Each row of a before or after table is a point. One or more steps were done to the points. Then noise was added and the rows were shuffled. The steps act on columns, c1 being the first. Write out the steps. A step turns or swaps two columns, mirrors them in a line or flattens them onto one, adds a multiple of one to another, or multiplies or shifts one. Angles are multiples of 10 degrees, from the lower column toward the higher: turns from -170 to 170, lines from 10 to 170 but not 90. Use the fewest steps. Two steps may share a column if one is a turn and the other turns, adds or multiplies; they go together, in the order done. Otherwise the lowest column goes first.

Before:
[[-16 -35 -67]
 [-37 -29 -71]
 [-11  21  65]
 [ 37  61   6]
 [  3 -34 -82]
 [-19  28   8]
 [  3 -11  56]
 [-25  18  52]]
After:
[[ -2   1  -3]
 [-47   2  -5]
 [ 32  15  -6]
 [-22  14  -2]
 [ 50 -43  -1]
 [ 38  16   1]
 [-23  38 -10]
 [ 21   6  -6]]
Steps: turn c1 and c2 by -100 degrees; multiply c3 by 0

Before:
[[-31  -6  31   4 -46 -50]
 [ 61  42 -55  43  71   6]
 [ 22 -51  24  16   4  -2]
 [ 86  26   7  -8 -19 -28]
 [ 42  20 -45  29 -41 -29]
 [  9   4 -46  35  -4 -38]
 [-11   7   7  24 -69  52]
 [ 26  -7 -19 -15 -25 -19]
 [ 21 -26   3  23  16  36]
 [ 51  12 -19  40   3 -68]]
After (10 x 6):
[[-10 -16  32  20 -46  36]
 [  9 -29 -60  20   0 -12]
 [-30   2   2   8 -35 -59]
 [ 89  -4  -6 -27 -15 -28]
 [ 49 -28 -55  11 -28   1]
 [ 71 -34 -42  18  47  28]
 [ 51 -41 -56   9   3 -53]
 [ 19   7 -23 -22 -18  -7]
 [ 10 -39  16 -14  12  25]
 [-10 -41  18 -42   4  -8]]
Steps: turn c1 and c2 by -30 degrees; turn c2 and c4 by 60 degrees; turn c3 and c6 by -30 degrees; multiply c5 by 0.7

Before (9 x 8):
[[ 58  18 -30  17  27  10 -26 -14]
 [ 15 -16  -6 -65  36 -35  31  -7]
 [-42   1  11  13 -17  -7  62  35]
 [-45 -41 -24 -15 -39  13  41   1]
 [ 29  15  28  -4  49  71 -40 -80]
 [ 27  19 -35 -30 -12 -13  86   2]
 [ 23  24   1 -59  31  53 -35  -7]
 [ -5  49  -4  -7   8  23 -50 -56]
 [ 10  -6  16  -1 -65 -20  43  15]]
After (9 x 8):
[[ -4 -18 -33 -16 -25   7  86   3]
 [ -7 -13   3 -58 -21 -59 -34  -5]
 [ -1  -3  28 -24  22 -74 -41 -82]
 [-36 -45  -5  -9   1 -30 -50 -57]
 [-22   2  17  29 -34  20  43  17]
 [-13  13  -7 -65 -24  37  31  -9]
 [-76  42 -23   5 -30  -5  41   1]
 [-72  -2  12  18  -2   6  61  35]
 [ 29 -15 -31   1  28 -14 -22 -14]]
Steps: shift c1 by -30; turn c2 and c6 by -170 degrees; multiply c5 by 0.7; turn c4 and c5 by 40 degrees

Before, 9 rows:
[[-23  -2 -37   0  30  -3  -8 -45 -60   4 -10]
 [-47   9  37   9 -24 -28 -36  19 -69  34   3]
 [ 11  21   1  41  14 -50  40 -38 -12  29  61]
 [-40  28 -42  38  27  16  31  42 -26  35 -17]
 [-26 -10  32  48  -6 -29  55 -26 -13 -44 -17]
 [-29  40 -52  68  18  26 -34  20 -69 -15  15]
 [ 33   9  25 -21  52   6  37  10   6  25 -10]
 [-30 -39 -15 -12  60 -14 -29 -38 -10 -21  22]
 [ -1   8 -14  60  -7 -10 -37 -23 -20  48   6]]
After (9 x 11):
[[ 46  41 -95  24   7  14  33  -3 -29  26   6]
 [ 23  -1  18  -3   2  -2  -6 -58 -64  12  -8]
 [ -5  39  49  21  -9 -52  42 -22 -18 -32  54]
 [ -6 -18  13  10 -60   5  37  27 -11  20  11]
 [ 51 -15  31 -41 -30 -13 -32 -35 -32 -25   4]
 [ 25  66 -79  40  20  24 -37 -26 -69 -20   2]
 [ 17  47  64 -12  19 -29  54   8  -8  -8 -35]
 [ -4  63  17   7  12  -9 -39 -25 -16  16  31]
 [ 19  10  16  15  61 -27 -36  40 -55  17  21]]
Steps: turn c5 and c9 by -20 degrees; turn c1 and c5 by -150 degrees; swap c2 and c4; turn c3 and c8 by 50 degrees; multiply c3 by 1.6; multiply c10 by 0.7; turn c10 and c11 by 50 degrees

Before:
[[-64  -3 -11 -21  39  18 -10 -40 -33  11  11 -24]
 [ 61  14 -13  -9   8 -25  41  27  24  62 -25  70]
 [-12  50 -40  41  45 -10 -16 -14 -31  13  79  -4]
 [  3 -43  55  48 -26   4  82 -19   1  -9 -24   4]
 [ 49 -17 -35 -28 -27  60  40 -15 -13  -7 -66  -5]
 [ -3  11  -9  -5   7  23  42  43 -34 -14 -55  34]
 [ 39 -60  13  19   5  53  31  27  47  12  -2 -55]
 [ 39 -20  -2  21  26  46   2 -37 -10  36   2  14]
 [-39 -57 -49  13 -47  32  23 -38 -22 -59 -32 -51]
 [  0 -62  16 -25  -7  32  49 -14 -37 -34   1 -24]
 [ 17  -9  88  24  46 -41  -5 -29  -9 -17  12  38]
 [ 26 -15 -31  17 -19  41  10 -18   4   0   2  80]
 [  6  28 -38  -2 -38  17  -8  39 -26  59   0  -6]
 [ 24  13  60  18  23  31  29 -38  42 -41  45  20]]
After, 14 rows:
[[ -1  25  -5   2   2   1  44  46 -38  17 -27  29]
 [ 83  21 -45  -7  15  -7  42  30   3 -59 -15  71]
 [ 71  10 -29 -25 -39  15  43 -20 -54  18 -16   1]
 [ 47 -48  19  13 -17   2  28  29  80 -14  26 -55]
 [  3  23 -67  -6 -39  19  -8  35 -19 -33 -14  -9]
 [ 31 -12  69  23  13  -7  28 -39  61  17   5  26]
 [ 53 -14 -11  22   6  -6  -1 -39  28 -33  10  10]
 [-86  -7 -22 -20  25 -12 -13 -33 -68   0  11 -31]
 [ 22 -13  93  25  56 -20  -9 -26  23 -20  15  32]
 [-18   8 -38  37  38 -19 -20 -13  34   2  -7  -2]
 [-53 -31 -26   8 -50  18  29 -33  -1  73  24 -49]
 [ 41 -12 -31  25 -27   1   9 -27  31  14   6  82]
 [  7 -23  52  47 -25   4  84 -15  74 -15  18   9]
 [  0 -40  25 -24 -14   2  54 -18 -73  18  22 -29]]
Steps: multiply c1 by 1.3; flatten c2 and c11 onto the line at 150 degrees; mirror c3 and c10 in the line at 170 degrees; add 1.5 times c4 to c9; flatten c5 and c6 onto the line at 160 degrees

Before, 9 rows:
[[ 35 -20   1  19  47 -17  -8  14   5  23   6  17  36  -1]
 [-18 -22 -10  12  15 -11   2 -23  -4  -5  13  -4  -6  21]
 [ 10   0  29  13 -12   4   3  12 -36   4   6 -21  -1  -1]
 [ -1 -10 -29  13  38   6  -5 -17  -7   8  11  -4   6  -7]
 [ 10 -16   7  10 -19 -15  -3  -5 -48  -4   4 -39  14  -1]
 [ 16   0  13   0  -4  -8 -15   4 -34   4   2 -40  -2  17]
 [  3 -33 -15  -7  10   5 -11 -33  -6  -4   5   2  -4   4]
 [  4 -19   6   5 -33 -11   1   2 -31   8 -25 -43  -4   5]
 [  8 -16 -10  -2   5 -19  10  -2  10 -10  24  -8 -15   1]]
After (9 x 14):
[[ -7  -2 -13  17  13 -10   6 -21  14  -5   7 -22 -16  20]
 [  2  46  17  -9 -46 -10 -27   0  13   6 -25 -35  22   5]
 [  2   1 -30  16  52   5  -6 -17   4   6   4 -10 -19  -4]
 [  8  42   7   9  -9 -15 -45  -1  18  -4  -1 -33  24  -2]
 [ 10 -13 -19  -6   9   7  -5 -33   3  -4   7 -32  -9   5]
 [  2  26  28  16 -18   2 -37  13  12   7  -2  -8   5  -1]
 [ -5   6 -20  10 -11 -20   5  -4 -15 -12  25 -18 -12   0]
 [ 19 -27   5  19  94 -16 -11  15 -28  21  -6 -11  -3   0]
 [ 19  51  12   1  -8  -6 -36   5   7   6   2 -17   0  18]]
Steps: turn c1 and c7 by 70 degrees; turn c7 and c9 by -120 degrees; multiply c12 by 1.3; turn c2 and c12 by 70 degrees; turn c4 and c11 by -30 degrees; add -0.5 times c11 to c3; turn c5 and c13 by -40 degrees; multiply c5 by 1.6
